Every row gives one point. A path goes straight from each point to the next, and from the last back to the first. The post is the endless flat space through its rows: a point in 2 columns, a line in 3, a plane in 4, and so on, so that a path can go around it. How many times does the path go around the post? Going back the other way cancels.
In the rows, zero is written as 128.

Post, one row:
[[147 121]]
Path:
[[ 98 118]
 [119  88]
 [160  74]
 [ 90  81]
 [113 157]
 [163 166]
 [195 154]
 [144 159]]
Times around: 0

Post:
[[144 145 101  92 120  91]
 [149 135 164 135 164 169]
 [163 156  26 104  55 106]
 [142 149 159 178 134 119]
 [146 126 201 121 122 154]]
Path, 13 rows:
[[178 223  83 159  89 151]
 [133 181 118 124  34  82]
 [131 129 177 113 153 173]
 [121  97 121 140 108 146]
 [123 143 146 112 126 159]
 [147 171 113 168 138 137]
 [184 182 171  99 144 128]
 [179 139 148 128 105 122]
 [164 106  82  72  72 133]
 [130 130 122 156 127 111]
 [145 129 128 129  53  72]
 [101 110 156 114 126 157]
 [133 156 143 133  68 170]]
Times around: 1

Post:
[[147 139 153 167 108 102 170  96 139  96 142  84]
 [120 140 187  84 146 125 155 119  93  64 151 101]
 [162 123 114 195  92 136 148 121  85 107 142 133]
 [137 149 145 134 100 152 117 103 120 142 102 127]
 [105 123 249 108 202 144 159 133 109 105 156 104]
 [130 114  91 139 113 123  83  76 144 104 173 146]
 [164 129 108  98 120 146 115 115 177 115 145 185]
 [128 127 129 147 101  84 124 140 114 157 115 153]
 [115 149 213 101 163 142 178 159  99 117 180  60]
 [134 147  88 128 152 142  56 120 182  56 149 150]
 [133 133  96 131 157 121 147 108 107 141 116 125]]
Path (17 x 12):
[[125 107 156 114  90 138 117 167 105 117 157 104]
 [126 119 122 110 113 157 151 123 122  65 125 169]
 [107 142 176 146 132 154 149  79 161 128 148 112]
 [126 151 164 125 136 132 125 152 124 123 154 150]
 [133 189 118 102 127 145 120  79 124 106 148 136]
 [115 127 124 161 115 120 119  59 155 108 151 169]
 [102 143 187 120 102 103 179 133 139 131 143 114]
 [126 167 119 127 138 174 122  70 125  85 162 134]
 [141 134 170 107 140 147 137 144 102 130 173 147]
 [152 144 130 151 156 156 139 103 107 117 117 100]
 [149 115 161  93 124 134 162 124 108 141 112 104]
 [128 106 142 132 106 129 140  74 153 110 104 123]
 [ 96 116 142 154 149 148 128 122 114  99 171 105]
 [126 183 164 117 108 125 170  96 179 126 161 125]
 [177 167 117 110 117 139 162 111 169  92 159 149]
 [139 129 185 142 144 155  95  95 109  94 125 141]
 [171 137 121 113 106 108 164 118 130 105 152  81]]
Times around: 2

Post:
[[ 16 113 140 131 180 142 166  71 132 138 129 127 121 150  77 133 227 162]
 [119 112 139 163 175  89 185 100  96 120  76  35 180  95  69 137 160 146]
 [ 95 118 136 148  67 133 176 116 172 133 132 135  79 103  81  74 132 111]
 [160 169 132 107 188 122 117 115 111  72  85  76 192 167 144 161  76 132]
 [210 143 179 101  97 157 139 125 156 129 126 139 138  79 111  51 115 160]
 [137 122 102 182 131 165 116 170  68 139 127  72 153  76  75 102 155 100]
 [130 174  75 111 139  81 137 130  32 116  87 133 112 129 143 147 100 125]
 [146 138 154  88 160 112 125 142 125  99  86 174  92  73 156 136  97 107]
 [124 132 127 183 149  98 115 106  14 122 121 158 146 158 148 123 105  55]
 [192 153 121  54 156 168 195 168 179 120 122 124 159 110 149 156 214 128]
 [113 105  99  74 147 143 102 129 151 185 183 102 129 136 111 148 170  94]
 [173  81  94 174 156 102 105 163 152 115 138 156 113 134 119  94  87 173]
 [146 117 107  90 183 123 160 166  92  90 104 113 195 123 107  65 225 126]
 [130 125 125 137 163 102 143 161  76  74 139 153 102 119 191  56 126 136]
 [ 79  95 115 172 121  51  92 135  81  79 138 141  90 105  98 124 188 145]
 [119 103  99 106  93 138 114  77 170 148 120 109 178 129 144 144 143 153]
 [127 114 193 100 102 143 116 141 114 142 103 147 142 167 165 120 126 124]]
Path (24 x 18):
[[137 216  81  78 129  99 192 148 123 113 124  76 141  82 133 157 168  91]
 [158 168 155 122 167 118 150 134 109 145 154 120  80 159 125 130 198 100]
 [184  82 117 133  88  48  89  52 104 104 117 163 176 173 183 115 136  83]
 [171 105 119 134 156 168 109 132  98  84  79 174 150 103 103 102 108  90]
 [121 109 150 153 163 135 149 161  96  67 112 143 191 131 115  87 168  87]
 [126 121 158 136 140 110 176 183 125 112 117 117 175 129 182 110 175 107]
 [116 125 144 127 134 143 154 157 149 161  95 128 124 140 125 117 164 138]
 [219  73 122 120 129  65 128 160 138 133 110 106 129 111 136  74 175 109]
 [ 87 104  68 181 123 200 134 113 133 117 176 141 118 179 160 119 159 163]
 [152 137 130  67 148  98 127 120  88 106 123 154 167 162  86 105 167 133]
 [144 168 114 178 177  87 134 124  23  95 178 126 138 136 122 108 169 182]
 [110 127 109 142 209  58 145 131 136 128 161  81 136 145 168 156 143  99]
 [106 151 109 129 160  94  93 118  82 105  82 142 125 154 114 191 165 121]
 [198 128 187  73  97 129  95  65 102 103 134 115 160  91 134  93 170 160]
 [138 105 144 125 133 140 109 152  19 154 132 147 128  95  95 112 155 122]
 [106 133 139 172 134 116 121 127  89 141 147 127 158 113 114 126  74 124]
 [145 148 135 124 209 133 162 156 103 111 154 117 165 123  87  81 162 149]
 [140 110 128 146 117  81 132 100 101 156 117 136 156 137 127 127 146 132]
 [144 128  60 103 148 139  62 160 138 156  90 131 128  83  78 144 128 101]
 [176 133  84 124 151 156 106 133 100 106 121  97 167 153 197 118 104  34]
 [160 106 109 148 149 164 134 113 102 127  82 134 138 137 103 122 113 127]
 [103  80 144 135  81  24 108 203  88  47 155 165  65 118 122 117 134 157]
 [140 141  92 127 108 153 194 181 116 109  86 129 164 144 121 139 140 165]
 [161 110 173 123 163 145 113 160 104 109  80 128 168  42 159 125  47  77]]
Times around: 4

Post, 17 rows:
[[154 104 153 143 127 136 138 128 144 159 103 192 108 112  65  89  89 144]
 [137 126 156 107 132 145 130 140 161 143 102 118 142 126 158  86  95  99]
 [114 142 141 137 104 100 102 132 123 123 127 128 136 111 120 132 125  98]
 [ 63 137  44 125 106  89 124 140 128 134 193 152 111 152 131 129 101 132]
 [160 122 110 123  86  81 130 121 104 156 114 112  78 186 127 190  62  64]
 [130  44 147 129 151 136 140 103 110 175 126 212 152 182 136 172  60  96]
 [196 141 139 162 127  75  85 171 157 216 152 103  85 178 143  89 104  99]
 [ 94 176  95 100 148 105 110 141 119 143 137 150 116 124 130 187 124 110]
 [115 126 128  90 118  75 150 177 168 156 175 142 106 147 113 136 126  83]
 [112 146 132 119 144 119 153 106 107 152 176 118 109 116 141 144 128  95]
 [ 97 156 139 130 105 170  79 129 128 168 156 121  91 118 167 135 130 121]
 [ 69 121 129 176 133 172 156 115 129 153  63 136 108 114 170 154 159 115]
 [ 79 161 136 109 126  92 150 138  98 145  97 152 115 149  85 142 117 177]
 [193  61 184 136 152 139 129 139 157 110 105 135  97 121  95 125  67 115]
 [143 109 153 181 122 185 130 195 129 193  80 110 133  85  94  58 101 169]
 [174 115 166 140  95 117 134 110 122 124 123 158 110  83 135 133  53 165]
 [ 64 157 122 120 105  79 131 167  96 136 122 122  78 122 126 134  95  86]]
Path (20 x 18):
[[169 104 158 101  79  79 146 143 147 168 183  92  90  91 158 125  97 110]
 [ 99 114 153 172  62 145 108 139 193 172 115 125  77 142 168 129  88  81]
 [161 181 130 138  97 102 184  94  92 139 141 115 105 108 152 127  71 159]
 [127  68 125 144 113 126 183 175  77 140 181 130  71 119  87 109  46  97]
 [106 130 133 249  86 185 136 165 151 208  82 114 137 112 129  87 138  98]
 [105 154 164  80 140 166 124 141 152 142  42  85 174 103 125 121  89 116]
 [ 75  74  84 153 132 172  95 167 138  87  36 157 100 104 154 152  67 117]
 [116 184 132 157 142 125 166 145 114 190 117 135  56  92 131  91 150 148]
 [183 138 129  53 165 118 132 149 168 123  94 137 133 162  85 144 138 140]
 [ 97  94 123 122  93  70 170 119 100 153 122 142  77 132 123 179 118 144]
 [137  85 204 157 126  93 109 143 160 154  87 110  99 106 123  93 108  65]
 [ 30 140  90 129 157  79 174 190  89 163 107 114 171  64 140  89 145 102]
 [149  99 124 156  66 111  95 191 112  90 155 175 129  60 122 112  65 122]
 [157 131 121 136 164 133 156  81 103 146 128 156 113 122 172 105  68 119]
 [ 81 116 121 128 118 164 126  71  96 149 131 189 142  76 183 132  94 100]
 [138 150 103 145 103 105 151 105 161 157  56  90 113 169 122 117 140  92]
 [ 90 127 124 124 139  97  60 118 115 110 140 172  75 156 114 114  95 181]
 [ 83 147  89  78 149 160 132 135  89 171 101 202 110 167 124 122 113 161]
 [167 169 147 113 148 214  85 105 154 106  28 172  91  91 144 183 122  97]
 [108 160 132  95  78 105 138 143 144 143  76 172 114 111 168 157 120 112]]
Times around: 0

Post:
[[156 115 159 132 139 129 176 129 111 118 169 124 141  51 102 195 137 133]
 [108 176 138 128 145 102 148  89  87 146  95  91  75 113 113 118 114 122]
 [136 183 144 154 125 107 121 145  68 122 131 107 148 110 116 131 140 142]
 [161 107 115 121 157  84 139 143 141  98 147  94 188 123 156  99 102 136]
 [117 133 156 122 117 143 134 142 144  67  91 165 104  95 153 143 130 133]
 [150  66 160 134 116  84 113 164  80 108 168 103 144  80 136 122 119 114]
 [159 127  84  99 109 136 160 162 141  97 152 112 164 120 110 140 127 160]
 [115 161 109 170 131  86 126 148 127 117 168 120 149 115 160 160 149 116]
 [150  43  96 140 183 100 120 149 145 146 111  82 148  75  66 159 175 153]
 [ 69 230 148 159 161 112 127 112 151  65 166 113  88  75  79  95 138 105]
 [146 135 126 125  98  86 137 160 108 145 115 152 125 107 153 102 153 109]
 [146 152 126 173 120 159 124  88 144  95 137 167  55 123 105 146 117  61]
 [159 165  79 130 105 138 143 160 163 151 109 100 116 117 161 123 153 168]
 [ 92 178 181 155 139 102 155  94 160  59  96 137  54 135  86 105 115  96]
 [132 140 167 110 116 140 116 123 176 114  89 147  69 116 121 174 135  96]
 [133 151 158 125 132 182 142 126  95 144 140 164  91 144  75 148 108 144]
 [135  94 154 138 145 152 134 155 119 102 134 152  83 103 109 149 188  64]]
Path (30 x 18):
[[ 98 122 191 124 168  93 141 108 182 103 138 153 145  97 137 107 122 132]
 [111  87 249 160 163 110  86 161 160  99  91 174 160 112  86 178 176  77]
 [ 78 111 197 126 129  91 155 152 120 113 147  79  55  68  76  76 106 154]
 [124 173 139  94 121  94 118 145 140  77  79 133  83  91 105 163 138 102]
 [132 163 123 137 163 149 140 165  78  93 119 141 125 102 140 151 201 138]
 [152 138  92 105 157 144 114 135 173  91 102 145 160 140 157 143 106 153]
 [136 177 163 148 138 216 135 175 163  53  80 164  83 111  91 192 161 110]
 [143 127 143 155  97 115 153 163 191  66  62 107 104 162  97 114 142 148]
 [114 131  71 166  98 115 133 126  90 126 139 114 166  79 145 165 134 170]
 [133 149 120 148 133 135  91 134  73  91 105 127 118 109 138 141 158 148]
 [139 159 175 152 122  81 181  97 129 138 119 160  63 141 113 176 173  58]
 [100 182  81 122 138  96 125 152  88  76 193  66 128 112 184 141 129 164]
 [177 115 166 133  76 108 168 109 175 130 120 122  15 166 100 101 139  49]
 [106 133 155 121 180 153  83 126  99 142 167 105 175  90 159 145  98 166]
 [143 137 134 138 147 146 111  81 108 130 114 158 129 117 120 167 154  98]
 [115 145 188 163 106  91 129 112 190 149 122 146  89 103  75 125 119 120]
 [107 103 148 135 130 101 100 185 182  82 123  95 139  55  85 139 141 128]
 [153 127 172 182 140  95 155 170 169 141  97  92 107 110 101  68 125 151]
 [140 124 136 157 172 153 103 107 107 122 111 147 127 105 136 130 119  88]
 [ 89 129 191 143  95 132 116  91 118  94 143 167  79 159  81 218 116 102]
 [169 145 146 142  49  98 117 156 181 103 138 138  84 138 171 187 161 121]
 [169 145 150 112 193 126 165  72 117 141 172 149 128 162 107 145 112  88]
 [142 124 155 167  98 106 133  90  80 122 133  87 136 119  61 208 107 137]
 [192  94 137  83 110 129 193 105  77 188 172  68 125  97  51  89  92  63]
 [124 120  94 129  75 132 195 150 140  96 113 114  68 104 124 158 160  90]
 [131 110 153 131 162  75 160 110 172 101 113  90  90 103  76  85 150  62]
 [106 132 155 166 167  97 112 118 141  89  94  45  96  50  94  50 162 173]
 [ 94 227 171 216 157  31 126 119 137  68 248 110 105  80 170  60 134  83]
 [162 135  91 135 126 101 143 126  96 143 128  88 104  69 109 108 126 147]
 [126 120 118 143 141  69 178 159 173  94 130  97 121 108 113 105 182 169]]
Times around: 0
